Every row gives one point. To make a cloud, some directions were put in groups of two or more. Within a group, all points are equally far from the middle, so they leave a hole (a ring in 2 directions, a hollow ball in 3). The other directions are filled evenly. Then the cloud was stretched, turned, moved and blurred a little. How many holes are there, and how many directions does each take, smallest first?
In the rows, 128 means zero.

Cloud (21 x 3):
[[178 129 170]
 [164 150  87]
 [136 141 183]
 [166 139  84]
 [181 106 150]
 [136 171 100]
 [132  82 118]
 [190 129 117]
 [158 140  81]
 [187 114 147]
 [189 117 121]
 [156 146  82]
 [182 151 105]
 [ 87 142 120]
 [174 157  99]
 [ 89 136 151]
 [101  99 161]
 [180 139  96]
 [ 94 112 101]
 [171 160 100]
 [ 96 140 161]]
Holes: 1 (3)

Cloud (20 x 3):
[[110 173 137]
 [111 103 124]
 [ 83  84  99]
 [115  77 126]
 [123 126  89]
 [ 74 102 115]
 [170 123  84]
 [123 103 112]
 [123 158 136]
 [ 67  79 110]
 [ 76 119  95]
 [162 151  78]
 [148  83 171]
 [ 85 147  85]
 [128  81 107]
 [117  97 102]
 [143  69  94]
 [155 158 128]
 [202 153 141]
 [124  77 113]]
Holes: 0

Cloud (28 x 4):
[[115 157  87 126]
 [101 102 128 123]
 [ 98 133 179 128]
 [143  95  72 131]
 [ 84 149 153 143]
 [113 163 126 169]
 [138 150 141 102]
 [102 101 120 121]
 [142  89 181  75]
 [152 125  66 124]
 [186  79 136  85]
 [157 108  64 117]
 [180  95 133 145]
 [193  92 145 126]
 [150  79 142  62]
 [ 88 142 131  82]
 [ 97 162 143 159]
 [148  81 104  71]
 [152 112  60 128]
 [146 153 159 157]
 [178  76 139  78]
 [124 106 187  72]
 [ 76 126 128 122]
 [116 131 197  96]
 [159 142 141 110]
 [120  92 110 127]
 [109 138 169  77]
 [ 90 161 142 155]]
Holes: 2 (2, 2)

Cloud (31 x 4):
[[103 176 180 146]
 [142 122 207 130]
 [193 153 162 112]
 [105  77 121 137]
 [202 150 131 113]
 [133 111 207 141]
 [173 184 114 125]
 [ 96 124 151 181]
 [162  93 178 171]
 [124 103 120 105]
 [118 135 100 119]
 [173 140 192 120]
 [168 105 133  96]
 [189 124 135 102]
 [124 123 121 189]
 [118 127 119 103]
 [129 102 122 101]
 [155  63 121 127]
 [120 166 126 107]
 [111 112 105 171]
 [120 104 118 105]
 [198 156 106 124]
 [177 115 137  96]
 [199 145 142 109]
 [176  68 116 144]
 [147 148 156 190]
 [127 121  89 162]
 [173 127 183 169]
 [141 116 140  89]
 [101 173 181 152]
 [ 92 103 134 172]]
Holes: 2 (2, 2)

Cloud (55 x 6):
[[114 121 120 107  82 183]
 [151 153  79 136 136 151]
 [177 147 106 117  56  93]
 [176 143  82 182 121 125]
 [ 79  76 119 112 145 120]
 [104 109 133 140 135 203]
 [110 117 111 112  83 187]
 [173  65 150 144 148 136]
 [103 113 110 165  90 155]
 [136  67 177 113 153 109]
 [141 123 132  97 121 198]
 [162 137  85 128 152  99]
 [ 43 122 157 104  97 172]
 [151 117  96 144 124 163]
 [204 142 101 107 101 107]
 [ 75  96 151 120 198 144]
 [100 151 147 131 107 117]
 [143 102 126 170  87 133]
 [135  94 132  63 115 122]
 [ 42 135 140  92 100 186]
 [109  99 185  97 161 128]
 [191 153 135 112 118 119]
 [ 66  97 167 109 140 123]
 [142  88 121 114 118 193]
 [ 97  93 161 137  71 148]
 [168  59 119 143 103  91]
 [148  94 177 140 153  85]
 [ 94  98 147 124 169 113]
 [ 73 120 153 137 136 100]
 [140 107 119 114 108 190]
 [ 88  81 202 136 134 153]
 [127 135 162 116 110 169]
 [171  78 141  94 171 135]
 [108 118 133 128 141 215]
 [ 75 126 156 105 134 126]
 [159 146 101 109 148 124]
 [133 132  87  98  90 161]
 [ 88  59 148 139  95 150]
 [ 62 142 174 128 136 166]
 [135 101 133 126 111  60]
 [ 43  83 185  98  97 201]
 [174 159 109 147 113 146]
 [ 87  98 140  65 135 142]
 [143 125  87 137 133  66]
 [ 94 143 122 112  95 176]
 [ 67 146 156 110 149 146]
 [125  46 161 125 123 121]
 [157 114 137  95 114 195]
 [136 119  74 104 115  97]
 [167  92 146 175 120 131]
 [113 107 148 118  79  77]
 [139 136 167 129 101 142]
 [ 84 127 146 127  71 135]
 [ 86  97 173 112 130 115]
 [145 136 110 175  94 141]]
Holes: 1 (3)

Cloud (53 x 6):
[[115 134  74  93 200  77]
 [129 145 153  98  84 177]
 [126 135 140 176 173  85]
 [145 115 154  85 167 111]
 [188 149 171 151 129 134]
 [120  95 181 113 128 156]
 [160 179 112 120 169  76]
 [ 96 152 101 122 122 101]
 [ 61 144 169 105 161 127]
 [163  96 105 102 152  99]
 [122 118 140 164 161 146]
 [175 144 157 163 144 121]
 [140 154  51 118 158 115]
 [ 70 154 136  83 121 130]
 [176 155  96 168 178 103]
 [160 105 123 116 191 104]
 [142 119 113 111 154 157]
 [181 107 126 142 174  96]
 [216 108 142 127 124 100]
 [162 127 163 154 122 153]
 [ 72 112 195 116 107 137]
 [117 108 197 147 148 118]
 [157 163  80 140 138 111]
 [107 162 142 106 131 165]
 [173 129 106 138 176 144]
 [150 146  58 117 203  76]
 [180 129 117 119 134 164]
 [156 142 133 165 153  90]
 [189 157  81  95 133  88]
 [ 81 154  81  78 159 134]
 [175  91 145 104 147 119]
 [127 127 121 168 153 140]
 [ 66 141 118 170 161 124]
 [147 105 131 175 123 120]
 [ 85 143 143  80 191 125]
 [168 165 118 134 113 104]
 [137 138 110  68 119 167]
 [ 82 162 117  73 151 106]
 [125 152  50  88 177 107]
 [142 134 173 150 181 133]
 [150  77 112 131 139  83]
 [ 96 131  60  96 166  93]
 [188 123 132 127 144 157]
 [203 115 184 133 119 139]
 [ 55 127 152  83 139 138]
 [ 92 107 147 168 162 144]
 [186 135 143  92 114  85]
 [190 152 130 113 211  85]
 [126 139 110 152 130  92]
 [ 68 152 145 119 160 151]
 [177 142  71  87 158  94]
 [163 177 107 144 143 104]
 [121 121 122  64 138 146]]
Holes: 1 (4)

Cloud (73 x 8):
[[102 172  37 124 127 159 133 117]
 [152  90  82  96 114 149 173 174]
 [101 169 186 116 148 109  96 118]
 [174 161  87 148  94 138 120 157]
 [146 187 148  82  74 102  69 107]
 [204 126 120  84 127 129 109  94]
 [159 143 162  66 120 137 108 117]
 [134 172 126  98 118  89 112 167]
 [ 87 127 177 137 147  81 105 154]
 [157 122  82 148 133 107  66 135]
 [123 187  63 114 135 146  86  64]
 [183 140  88 133 115 167  84 107]
 [159  97 135 138 100 102 118  91]
 [ 65 157 111 174 194 158 129 150]
 [ 61 123 111 141 155 109 138 181]
 [102 121  69  85 138 120 164 145]
 [ 95 145 156 109 133  95 124  98]
 [142 115 146 118  68  81 135 117]
 [169 113 143  91 101 105  78 118]
 [125 153  85 137  94 151 114  81]
 [ 92 155  70 187 160 128 108 126]
 [138 144  74  75 111 114 165 130]
 [111 172 144 108 138 163  88 108]
 [100 104 189 144 167 111 104 151]
 [131 185 131 138 144  97  94 139]
 [101 163 154 123  99  71 133 118]
 [104 119  65 156 131 135 165 158]
 [117 161  97 104  68 136  75 136]
 [ 82 153  61  92 109 156 109 155]
 [ 84 128 124 160  82  84 137 151]
 [ 94 138 122 179 143 114 100 171]
 [121 152  93 191 132 136 151 130]
 [ 70 178  70 145 124 135 134 164]
 [179 106 135 165  94  73 130 163]
 [160 109  69 181 124 120 139 135]
 [124 139 114  85 135 100  70  91]
 [160 192  89 102 107 114  76 121]
 [ 74 167 113 164 136 142 163 144]
 [189 152 154 172 143 111 127 118]
 [126 131 120 149 111 152 156 207]
 [165 148 147  72  73  83  69 116]
 [147 173 103  81 142 156  97 119]
 [ 72 118 124 134 161 100 164 161]
 [ 95 128 194 105 117  88 128 186]
 [188 102  87 113  67 116 112 113]
 [101 126  46 103 111 166 149 127]
 [ 80 191 107 157 145 121 122 138]
 [152 110  56 156 120 137 148 138]
 [173 159 103 170  80 121 129 162]
 [ 73 156 107 120 154 179 105  99]
 [117 141  68 102 119 195 159 110]
 [140 168 188 123  92  73 105 160]
 [170  83 105  85 130 153 148 131]
 [ 85 158 154  84 121 127 163 116]
 [123 182 123 147 174 117  95 128]
 [120  91 151 166 131 144 169 150]
 [103 161 109 170  82 123 162 154]
 [140  97 147  90  60 117 158 154]
 [185 159 118 172 135 121 137 115]
 [ 75 112 119  97 140 134 124 114]
 [ 89 138  80 166 168 133 103 151]
 [133  98 134 157 122  98 169 160]
 [173  99 131 158 112  90 138 168]
 [ 85 166  75 174 179 149 117 128]
 [100 171  74  71 154 174 147  96]
 [168 156  96  74 111 157 170 152]
 [160 113  58 137  84 126 150 156]
 [148 148 193 142 118  60  66 116]
 [121 155 109  64 157 130 115 141]
 [144 103  78 115 103 116 175 169]
 [138 131 167 161 122 164 147 152]
 [127 182  56 104  85 147 115  84]
 [194 123 104  77  81 100 113 140]]
Holes: 3 (2, 2, 2)

Cloud (84 x 8):
[[174  13 127  82 115 139 110 176]
 [153 153 163 169  86 169 149 131]
 [155  78 129 131 186  97 132 101]
 [ 94 138 163 147 179 120 180 120]
 [117 136  85  35 116 117 158 137]
 [137 152  71  95 163 130 157 102]
 [121  51 146  92 143 128 112 132]
 [185 184 152 110 161 104 117  93]
 [ 68 106 162 114 151 100 111 161]
 [146 118  91  72 127 130 119 141]
 [107  69  97 108 136 150 126 141]
 [123 111  78  58 125 161 116 129]
 [145 124 144 162 138 158 100 114]
 [101 126 114 146 213 122 163  95]
 [174 181 145  93  86 139  93 170]
 [178 141 181 130 169 158 123  97]
 [168 192 180 176 141 137 142  84]
 [143 124  62 111 130 145  99  72]
 [175 142  84 160 114 148 110  77]
 [150 160 181  94 132 115 209 171]
 [129 194 154 125 133 148 208 180]
 [163 172 150  94  89 143 161 164]
 [164 119 149  88 119 139 152 167]
 [127 149 117 127 128 125 123  65]
 [140 118 177 144 132 103  69 126]
 [144 128 186 175 163  74  92  99]
 [142 117 137  57 101 118 115 154]
 [106 130 100 138 117 157 135 161]
 [163 123 107  86 145 103  78  62]
 [135 100 100 160 158 125 111 174]
 [167 102 156 131 125 163 121 102]
 [197 155 152 128 120 106 116  84]
 [146 159 133 104 139  74 124 175]
 [197  69  99  90 119 135  98 174]
 [176 149 133 150 164 134 105  90]
 [107 150 197 159 157  97 169 155]
 [182  92 134  86 114 193 113 186]
 [162  44 114 113 132 124  88 111]
 [112 203 168 142 158 125 133 148]
 [165 107  92 135 176  96 145 117]
 [137 140 137 125 163  85 101  63]
 [197 159 118  73 121 113 106 151]
 [125 167  97  22 112 129 133 182]
 [ 94 144 147 148 164 110 136 103]
 [114 167 124 127 132 148 183 135]
 [115 185  95  85 171 129 205  97]
 [161  73 142  98 122 108 115  87]
 [122 133 145 123 135 110 125  79]
 [118 150 110 192 108 103 108 150]
 [142 143 192  68  95 148 147 145]
 [152 120 192 134 129 109 176 176]
 [157 182 145 112  84 154 139 142]
 [141 130 148  89 108  83 113  99]
 [ 81 118 120 108 123 158 106 148]
 [112  75 103 107 131 111  90 143]
 [125 168 108 143  94 117  95 152]
 [110 116 114 141 116 124 106 104]
 [135 112 158  84 110  91 178 122]
 [155  89 153  83 149  62 116 107]
 [142  78 156 143 153 125  79 156]
 [133 110 145 119 145 129 122  96]
 [130  59 133 150 111 162 130 151]
 [ 99  52 118 192 130 155 122  82]
 [217  96 132  72 102 128  83 103]
 [160 143 185 122 135  86 105  99]
 [200 115 138  90 148  96 144 148]
 [158 174 157 126 179 151 162 144]
 [164 138 104 116 162 138  62 134]
 [145 150  70 137 147 150  98 116]
 [126  78  98 139 154 154 164 123]
 [151 122  45  72 135 151  99 130]
 [150 151 176  90 128 107 194 137]
 [141  89 123 156 118 112  63 112]
 [131 147 194  99 122 144 155 113]
 [153 148 118 175 121 118 125 102]
 [ 28 137 112 130 155 131 174 155]
 [163  74 120  92 121 126  81 143]
 [123  94  77  83 125  87 120 180]
 [136 115 101  80 103 115  99  88]
 [104  87  81  87 126 153 130 141]
 [195  96 138 125 100 134 105 153]
 [150 147 151 153 172 125  99  86]
 [128  72 186 114 174 118 122  86]
 [116  74  59 135 157  98  84 101]]
Holes: 0
